Rows are points. To make a cloud, some directions were put in groups of two or more. Within a group, all points are equally far from the middle, so they leave a hole (a ring in 2 directions, a hollow ball in 3). The other directions are filled evenly. Then the cloud was stretched, turned, moved and blurred a little. Count the holes, and give their numbers of directions, smallest first.
In the rows, zero is written as 128.

Cloud:
[[107 149]
 [ 92 183]
 [123  83]
 [122 187]
 [ 59 109]
 [ 80 161]
 [ 96 128]
 [ 48  88]
 [120 136]
 [140  31]
 [106 147]
 [ 83 139]
 [174 151]
 [106 120]]
Holes: 0

Cloud, 20 rows:
[[ 88 111 142]
 [ 79 141 101]
 [ 70 115  56]
 [ 75 121  74]
 [ 91 103  44]
 [177 107  82]
 [159  67 132]
 [ 88 140 107]
 [199 137 127]
 [ 52 113 100]
 [151 136 170]
 [185  80 167]
 [101 144  59]
 [ 49 122  77]
 [163 120 204]
 [162 120 100]
 [146 113  91]
 [110 146 141]
 [151 132 190]
 [136  91 141]]
Holes: 0

Cloud (32 x 4):
[[ 93 155  88 167]
 [ 85 203 150 145]
 [157 141 171  86]
 [164 137 130  77]
 [112 218 148 137]
 [ 92  81  89 160]
 [131 156 163  60]
 [187 205 124 156]
 [ 44 129 163 101]
 [ 54 108 136  95]
 [131 154 159  59]
 [108 197 109 159]
 [179 156 120 202]
 [167 157 102 105]
 [ 83 122  95 122]
 [159  81  98 155]
 [102 114  83 195]
 [ 91 206 167 118]
 [ 59 165 158 153]
 [ 97 150  87 144]
 [ 93 139  88 136]
 [147 132 104 217]
 [105 147 143  61]
 [ 77 181 130 175]
 [ 91 147  87 174]
 [ 92 143  85 161]
 [165 119 150  88]
 [ 96 202 129 159]
 [165 205 107 144]
 [ 82 120  91 133]
 [ 79 123 112  96]
 [164 217 154 137]]
Holes: 2 (2, 2)

Cloud (55 x 6):
[[ 76  85 134  94 150 132]
 [116  75 105 125 106 108]
 [167 115 113  81 136  62]
 [118 120 159 181 180 119]
 [ 64  94 178 163  95 101]
 [ 65 130 142 169 109 117]
 [ 69 180 198 141 162 121]
 [112 116 148 112 135 146]
 [167 111 110 112 105  91]
 [112 155 117   7  78 123]
 [131 112 102 106 114 184]
 [145 158 160 168 163 130]
 [142 158  84 129  94 111]
 [199 147  81 122 102 118]
 [107 101  83  82  97 184]
 [132 114 162  91 144 138]
 [ 45 187 134 155  60 174]
 [166 187 181  68 125 123]
 [106 184 124 112 145 142]
 [101 170 164 158  66 183]
 [149 128 157 146  85 105]
 [106  80 151 106 170  79]
 [ 99 186 165 135 111  78]
 [117 193 154 103 142 195]
 [153 176 102  77  81 111]
 [143 150  85  63  86  90]
 [162 180 198 149 162  77]
 [ 98 122 129 131  76 180]
 [102 110 141 144  78 139]
 [155 200 192 104 147 138]
 [102 103 103  66 142 132]
 [126 118 151 115  53 119]
 [ 99  83  89 119  62 176]
 [149 174 153  96 124  87]
 [ 55  99 134 197 134  89]
 [110 166 137 116  55 172]
 [139  88  79 115 126 146]
 [107  49 127 176 181  99]
 [117 157 140 128 173 168]
 [140 210 155 130  64 162]
 [ 84 108 102 176 113 134]
 [ 82 129 134  61  98 162]
 [189 123 155 199 145 120]
 [ 77  90  56 132  79 139]
 [163 140 130 101  98 137]
 [124 116 182 145  97 106]
 [147 128  99  63  82 113]
 [122 110 126 174 131  82]
 [122 156 143  90 117  73]
 [ 69 121 125 134 141 119]
 [114  86 105 127 208 128]
 [161 188 133  81 140 121]
 [146 137 131  81 152 137]
 [103 110  74 136 137 175]
 [107 189 173 124 126 146]]
Holes: 0
